Each row of a before or after table is a point. The points were changed in one or more steps. Then noise was added and the rows were shuffled. The steps act on how far a point lies along the listed directions, d1 being the first. Name the steps. A step turns or swaps two directions, mirrors them in a line or flattens them onto one, adds a multiple of one to another, or multiplies one. Angles are multiples of 10 degrees, from the lower direction toward the higher: turns from -170 to 170, lines from 10 to 170 but not 90. Use the fewest steps. Two steps may share a direction if one is a turn and the other turns, adds or multiplies; they go together, in the order done. Otherwise the lowest direction goes first.

Directions:
(1): [ 23.4 -14.7]
(2): [-14.7 -23.4]
Before (12 x 2):
[[ 0.9 -3.9]
 [-4.0  4.2]
 [-1.3 -1.9]
 [-6.3  8.2]
 [-3.7  1.1]
 [-1.4 -3.2]
 [ 1.3 -3.2]
 [-7.8  3.9]
 [-0.5 -5.1]
 [-4.8 -6.4]
 [ 4.1 -2.4]
 [ 4.2 -4.9]]
After (12 x 2):
[[-1.0 -3.7]
 [-2.0 -0.3]
 [-0.8  5.9]
 [-2.5 -5.7]
 [-1.7 -2.9]
 [ 1.8 -0.9]
 [-2.2 -3.7]
 [-0.4 -2.5]
 [-3.5  1.0]
 [ 0.5 -3.7]
 [-5.9 -8.3]
 [-0.7  2.6]]
Steps: multiply d1 by 0.4; multiply d2 by 1.3

Directions:
(1): [  8.2 -36.3  10.3  -6.3]
(2): [  7.8  11.5  13.5 -34.0]
(3): [-34.0  -2.1  19.3  -0.9]
(4): [-15.7  -8.8 -29.5 -18.4]
Before (8 x 4):
[[-6.2 10.1 -5.6 -2.3]
 [ 1.6  5.5 -6.9  2.9]
 [-0.1 -5.9 -2.4 -2.6]
 [ 2.8 -2.2 -5.2 -4.0]
 [ 5.4 -4.6 -0.6  0.6]
 [ 7.8 -1.0  4.1  0.9]
 [-0.6 -5.8 -2.0 -5.2]
 [ 0.0 -2.7  1.7  0.9]]
After (8 x 4):
[[ 0.7 -5.9 -3.1 -4.2]
 [ 6.7 -1.8 11.0  2.5]
 [-1.2 -5.7 -3.2 -2.2]
 [-1.9 -1.6 -6.6  1.8]
 [ 3.2 -5.9 -2.7  1.4]
 [ 0.0  4.5 -7.2  2.2]
 [ 2.0 -2.1  3.6  8.2]
 [-2.5  0.4 -1.7 -1.7]]
Steps: swap d1 and d4; turn d2 and d3 by -60 degrees

Directions:
(1): [-13.0 -32.5  21.4 -10.1   2.4 -35.4   0.8   3.7]
(2): [ -8.1 -11.3   4.9 -28.1  24.1  28.0 -12.7  23.0]
(3): [ -1.5  -7.0 -20.2 -29.7  -6.6   2.6  39.5 -10.5]
(4): [-14.9  13.2 -18.9 -24.4 -26.1 -13.3 -29.1   2.8]
(5): [ 11.1 -18.4  23.2  -5.1 -35.4  24.6  -5.6 -12.2]
Before (12 x 8):
[[-2.1 -4.0 -3.5 -8.1  2.4 -4.6  4.2  2.9]
 [ 2.7 -1.3 -0.2  3.4  2.8  0.4 12.4 -0.4]
 [-1.9 -5.5  4.1 -0.7  8.4 -4.5  7.1  1.4]
 [-3.9  5.0 -3.6 -3.1  0.1 -3.0 -3.0  2.7]
 [ 1.4 -5.4  8.1  6.5  1.9 -3.5 -1.9  0.8]
 [ 3.3 -5.8 11.6  6.8 -0.5  7.0 -3.8  3.3]
 [-3.0 -9.6  5.4 -3.7  3.6 -1.8 -4.2  4.0]
 [ 0.6  2.6 -2.2  0.7  2.5  0.7 -7.3  2.5]
 [-3.0  0.6 -5.4 -4.1  2.5  4.6  0.1  2.7]
 [-0.6  3.1  0.4  7.8 -3.3 -1.6 -2.2 -0.7]
 [ 1.3  4.1  2.6  4.9 -0.4  3.5 -6.3  0.5]
 [-2.1  0.2  5.4  9.3  6.0 -2.7  2.1  1.8]]
After (12 x 8):
[[ -1.1 -11.4  12.3   4.0   2.3 -10.1  -1.9   1.9]
 [ -7.3 -19.1  11.9  -7.1   4.4 -11.9  -4.0   5.1]
 [  2.6  -6.8  12.6   6.4  -0.4   5.0  -4.5   3.6]
 [  3.1  -0.4  -0.3   3.5   3.0   1.1  12.1  -0.7]
 [ -4.4 -13.2   9.2  -3.3   8.9 -12.7   7.1   2.2]
 [ -3.3  -2.0   7.0   8.8   5.9  -5.6   2.4   2.2]
 [  1.9   5.5  -4.0   1.8   2.3   3.7  -7.3   2.6]
 [  3.2   8.2  -0.1   6.4  -0.4   7.8  -6.4   0.2]
 [ -1.2   4.3  -7.1  -3.2   2.3   8.5  -0.4   2.2]
 [ -3.9   6.3  -3.8  -2.9  -0.1  -2.3  -3.1   2.6]
 [  0.4   4.5  -0.7   8.3  -3.7   0.7  -2.6  -1.2]
 [ -4.2  -9.4   0.1  -9.5   2.7 -10.2   3.4   3.6]]
Steps: multiply d1 by 2.5

Directions:
(1): [ 10.8   3.2  -1.3 -49.5  -3.3  -5.3  -2.8 -10.7  22.3 -19.7 -24.2]
(2): [-22.2 -10.2   3.1  -4.8 -20.7  -7.8 -48.3  23.2   0.2  10.7 -10.3]
(3): [  4.8   6.7  10.6   3.3 -12.7 -44.0  27.6  28.9  10.9  11.6  -8.3]
(4): [-10.9  -6.2  11.7   2.0  25.1  13.4   3.2  -6.4  34.5  40.3 -15.3]
(5): [ 11.0  -5.8  55.9   4.4  -2.3  11.8  -5.0   7.7  11.0 -19.7  13.2]
Before (9 x 11):
[[-2.8 -1.3 -1.3  8.3 -5.8 -3.9 -5.9  3.0 -9.2  4.7  5.9]
 [ 3.0  1.6 -0.2 -7.7  2.8 -1.2  1.4 -0.7  7.5  2.9 -7.0]
 [ 2.6  3.9 -2.0 -5.3 -4.9 -7.4  3.3  3.6 -1.7 -2.8 -0.8]
 [ 0.4  2.7 -3.6  0.4  3.4  1.0  4.2 -6.6  2.7  4.3 -4.5]
 [ 0.5  0.5 -2.7  1.2 -3.9  0.5 -5.7  1.1 -3.9 -0.1 -0.9]
 [ 4.5  1.9  2.0  1.7  1.1  3.3  0.5 -2.7  1.3 -3.9 -0.2]
 [ 1.2  2.8 -5.7 -4.7  5.7  0.6 10.4 -7.5  3.7  3.3 -2.4]
 [-4.2 -0.7 -1.6  4.1 -7.0 -1.8 -8.6  7.3 -7.0 -2.3  3.6]
 [-2.9 -0.6  1.8 12.2 -0.2 -1.1  2.5  3.7 -4.0  6.0  1.1]]
After (9 x 11):
[[ 2.6  1.9 -2.5 -7.8  2.4 -1.5  1.7 -0.7  6.6  3.5 -7.6]
 [-2.8 -1.7  1.1  8.1 -6.2 -3.6 -5.9  3.1 -8.9  3.5  6.1]
 [ 2.8  3.3  0.5 -4.9 -5.0 -6.9  3.3  4.2 -1.7 -3.6 -0.5]
 [-2.8 -0.5  1.2 12.3  0.0 -1.1  2.5  3.5 -4.3  6.4  1.0]
 [ 4.0  1.7  1.8  1.8  1.9  3.7  1.0 -2.8  2.6 -2.9 -0.3]
 [ 1.1  0.8 -1.3  1.0 -3.8  0.8 -6.0  1.3 -3.8 -0.5 -0.3]
 [ 0.9  2.8 -5.5 -0.1  2.8  0.2  4.1 -6.6  0.9  3.7 -4.2]
 [ 1.3  3.7 -8.0 -4.5  4.7 -0.5  9.9 -7.5  1.5  1.7 -2.1]
 [-3.7 -1.5  1.9  3.9 -6.9 -1.3 -9.0  7.3 -5.8 -2.9  4.0]]
Steps: turn d4 and d5 by -20 degrees

Directions:
(1): [ 27.3 -29.6 -15.4   5.8   1.5 -12.8  -5.6  -6.0 -19.4   0.9   1.2  42.3
 -32.5  -3.4]
(2): [ -4.5  -7.3 -13.7  15.9  20.3  17.6  31.1 -38.2  -6.6 -13.7 -11.5   7.2
  17.1  31.3]
(3): [-11.7 -15.0   0.1 -30.8  43.9  18.5  20.2   4.7   6.8  24.6   2.8   1.4
 -10.2 -24.2]
Before (12 x 14):
[[ -4.5   0.7   5.9 -11.6   6.9   6.3   0.5   7.6   5.8   5.4   1.6  -6.7
    1.5  -6.5]
 [  3.5   1.6   1.1   4.3  -6.6  -5.4  -4.9   2.6  -3.0  -1.2   0.4   0.7
   -2.4  -1.8]
 [ -7.0   1.4   0.5   0.3   5.3   4.6   5.3  -3.6   1.3   1.3  -0.2  -4.0
    3.8   3.7]
 [  4.3   4.5   2.7   0.7 -10.3  -8.1 -10.7   8.0  -0.4   0.8   3.4   1.5
   -3.1  -4.4]
 [  0.2  -3.0   2.8 -10.8   4.2   0.3  -3.2   7.8   2.3   6.7   0.5   2.7
   -8.5 -12.2]
 [ -1.8  10.6   6.9   2.6 -10.0  -2.9  -7.7   6.0   0.5  -3.7  -1.2  -9.1
    2.9   1.2]
 [ -7.9   5.8   5.3  -8.5   3.3   4.4   1.5   8.1   4.7   9.8   0.0 -10.8
   -0.5  -9.7]
 [  4.0   1.5   1.6  -0.9  -7.7  -2.8  -9.0   4.3   0.2   2.8   4.8   1.8
   -6.2  -5.9]
 [ -2.4   5.2   6.3  -1.2  -9.3  -3.2  -7.5   8.5   5.0   1.4   1.6  -4.8
   -1.3  -2.5]
 [ -5.7   3.3   1.6  -5.2   8.4   5.8   2.0   1.0   3.0   6.8  -1.0  -3.0
    1.0  -6.3]
 [  0.3  -0.9   1.3  -5.6   2.0  -1.2   2.6   0.8   1.9   2.0  -2.0   2.6
   -2.6  -3.5]
 [  0.5  -0.2   2.0   4.5  -6.5  -1.1  -3.8   3.6  -0.6  -1.6   0.3  -2.4
    2.0   1.5]]
After (12 x 14):
[[ -0.5  -0.8   2.0  -1.3  -3.5  -3.3  -5.7   5.6  -0.5   3.8   2.6   0.7
   -5.1  -3.8]
 [ -3.7   4.3   0.2   1.7   1.9   7.4   4.7  -8.6   1.9  -1.0   0.6  -4.6
    6.5   5.3]
 [ -5.2   8.5   6.7  -2.0  -0.5   2.3  -1.6   4.6   2.1  -0.6  -1.9  -9.8
    3.6  -0.9]
 [  0.0   1.6   0.8  -1.7   0.3  -0.8   4.3  -2.3   1.7  -1.5  -3.4   0.7
    1.1   1.7]
 [ -1.5   1.6   0.2   3.0   2.7   1.6   4.0  -3.6  -0.9  -0.7  -1.6  -2.1
    3.2   1.6]
 [ -4.7   4.2   1.1   0.5   2.4   6.0   5.2  -5.5   3.0  -3.2  -5.1  -4.6
    7.4   5.3]
 [ -3.4   4.5   5.6  -3.7  -2.0   3.1  -2.4   5.0   4.8  -0.4   0.1  -7.0
    5.3   0.0]
 [ -1.5  -1.6   2.0   1.7  -0.6   2.9   0.9   3.0  -0.1   0.1  -0.1  -3.7
    2.9   0.4]
 [ -5.9   6.1   1.1   1.5   3.7   4.9   5.7  -5.4   2.5  -2.0  -1.4  -5.1
   10.4   5.8]
 [ -2.1   5.4   2.3   0.1  -0.8   0.8  -3.5   2.3   2.2   3.1  -1.3  -1.8
    0.7  -2.9]
 [ -8.2   6.5   5.0  -1.1  -1.5   4.1   1.8   0.4   7.0   0.6  -1.2  -8.9
    5.2   3.7]
 [ -7.6   9.7   5.1  -1.5  -3.8   2.6   0.1   5.0   4.0   4.4  -1.2 -12.4
    3.8  -3.1]]
Steps: mirror d1 and d2 in the line at 30 degrees; multiply d3 by 0

Directions:
(1): [ -3.9  18.0  32.4 -23.7  11.7 -15.5  19.1 -28.3  -7.5  11.4  29.4  41.3
  -8.9   6.2 -18.0  -5.0  20.1  17.3  -4.1 -14.6]
(2): [  5.5  43.2 -21.4  -0.1  -6.7 -36.4   7.7  21.8 -14.5   9.2  -7.7 -12.4
  23.7   1.9 -19.6 -18.8   9.0 -13.7 -35.5  -7.2]
(3): [ 12.6  25.5  22.6  18.2  -7.1  35.6  -5.9 -13.1   6.7  -5.5 -35.0 -12.7
   7.8  11.3 -19.9 -24.5  36.4  16.2  13.9   7.2]
(4): [-15.5  22.4  -0.8   7.6  -3.9  -4.6 -40.5  -5.6   1.5  40.1 -14.8  13.0
  -7.7  13.7  17.7   2.9 -27.7  38.2 -13.2  13.4]
(5): [-15.1  14.1   8.4 -24.9 -10.4 -22.8  -0.3  -5.7  12.7 -49.2 -38.2  14.5
 -26.5  14.0  -0.6  -7.3 -21.6 -10.9   0.9   8.9]
Before (12 x 20):
[[ -1.3  -8.7  -2.1  -1.6   6.5   1.1  -1.4  -0.8  -1.4   9.7  11.1   0.4
    0.1  -3.6   6.3   5.6  -2.6   0.9   0.8  -0.2]
 [  6.3 -11.4   5.7   7.2   4.3  15.5   4.4  -5.3   1.2   3.5   9.7   0.4
    3.7  -5.0  -1.3  -0.6   7.5   6.4   9.8  -3.2]
 [ -2.9  -0.9   6.6   1.7  -2.0   8.6  -7.5  -6.7   4.5   0.5  -4.3   3.5
   -7.7   4.8   4.2   5.2  -8.6   9.0   6.6   2.8]
 [  3.6   6.5  -2.6   2.4  -2.2  -4.2  -2.1   2.8   1.2  -5.8  -8.5  -5.5
    1.9   1.9  -2.9  -4.3   0.6  -0.4  -1.7   1.3]
 [ -0.8   0.2   0.0   2.5  -1.4  -4.4  -3.5  -3.5  -3.0  10.1  10.1   9.5
   -1.1  -1.7   3.5   3.4   0.7   5.3  -3.9  -0.8]
 [  5.2  -8.5  -1.9   2.4   3.4   1.2  -2.4  -1.2   0.8  11.4  12.2   2.2
    3.1  -1.5   5.9   6.1   0.7   4.6  -0.3   0.5]
 [  3.7  -7.0   4.3   4.0   0.7   9.3   1.2   0.8  -2.8   2.4   4.6  -2.3
    2.7  -2.3  -1.1   0.2   7.7   2.1   3.2  -2.2]
 [ -3.6  -4.3   6.4  -0.4  -1.0   8.0  -7.5  -4.3   4.1  -1.7  -3.5   3.4
   -9.0   3.5   8.8   3.4  -4.0   8.4   6.8   4.7]
 [  1.7  -9.9   2.2   0.2   6.6   3.4   7.7   2.3  -3.6   0.5   7.3   1.6
    2.9   1.1  -4.4   2.1   4.0  -4.9   2.0  -4.2]
 [ -0.6  -6.0   2.8  -1.1   2.7   1.4   8.4  -3.2  -2.3   2.5   8.1   2.8
   -0.1  -0.9  -4.8  -0.5   9.8  -1.1   2.9  -6.3]
 [ -2.9   6.5  -2.1   2.2  -1.1  -2.2  -6.8   0.6   0.5   0.4  -4.7   2.9
    0.4  -1.8   2.7  -0.5  -2.2  -0.5   0.2   0.9]
 [  1.9  -3.3  -3.1   6.4  -0.1   6.8  -0.6   0.2   0.2  -0.9  -1.3  -7.7
    2.2  -4.0   2.8  -1.9   7.7  -1.8   3.9   2.3]]
After (12 x 20):
[[ -2.2  -5.6   3.9   2.2  -1.0  10.0  -7.7  -2.8   3.8   1.1  -1.8   0.0
   -5.7   2.4   9.5   4.8  -2.9   8.4   7.3   5.4]
 [  5.3   6.0  -2.9   6.4  -1.5  -1.6  -1.6   2.5  -0.1  -0.9  -6.1  -7.9
    4.6   1.5  -3.0  -4.7   3.8   1.8  -2.3   0.8]
 [ -4.9  -7.0  -0.8  -6.6   0.1  -7.0   7.0  -1.4   0.6  -8.9   1.2   3.7
   -5.7   0.8  -0.6   1.0  -0.3  -7.2   1.9  -3.9]
 [ -0.5   1.8   4.8   0.1   0.0   3.4   2.4  -5.6   0.7  -5.1  -3.2   1.1
   -1.9  -0.2  -1.6  -4.7   9.9   0.3   3.7   0.8]
 [ -3.7  -3.3   4.6  -7.7   7.0  -2.3   1.7  -6.1  -0.3   4.5  10.1   9.2
   -4.3   0.0   2.7   2.3  -0.7   2.3   0.4  -0.5]
 [ -4.1   0.8  -1.2  -1.9  -3.1  -9.5  -2.9  -2.1  -1.0   2.1   5.1  11.8
   -5.4   0.3   4.1   3.6  -5.4   2.5  -3.9   0.9]
 [ -0.7   6.5  -2.0   4.5  -0.6   0.6  -6.8   0.1  -1.2   4.0  -2.7   1.0
    2.3  -2.8   2.1   0.1   0.7   1.6   1.1  -0.1]
 [ -0.8  -5.6  10.1  -7.3   1.5   1.9   6.4  -9.6   5.3 -16.6  -0.9  11.3
   -9.6   0.9  -0.8  -2.6  -2.7   2.6   8.7  -0.7]
 [  1.3  -1.4   6.6  -6.6   2.8  -6.7   0.1  -8.1   2.4   1.4   7.9  13.0
   -5.1   3.4   2.6   2.1   0.7   6.2  -0.4   0.3]
 [ -2.1  -3.9   3.0   4.3  -2.0  10.4  -8.5  -3.8   4.7   2.9  -3.0   0.3
   -5.5   2.6   6.1   5.7 -10.1   8.9   6.8   3.6]
 [ -1.5  -2.0   8.8  -5.0  -0.9   0.7   3.3  -3.0   0.5  -9.5  -1.9   5.7
   -5.9   0.7  -2.4  -0.6   2.4  -0.1   2.5  -1.7]
 [ -1.0  -7.3   4.4  -4.9   5.9  -1.4   8.8   0.9  -2.1  -5.8   2.8   6.0
   -1.1   2.5  -4.6   1.0   0.3  -7.1   1.1  -3.8]]
Steps: turn d1 and d3 by -50 degrees; turn d1 and d5 by 120 degrees
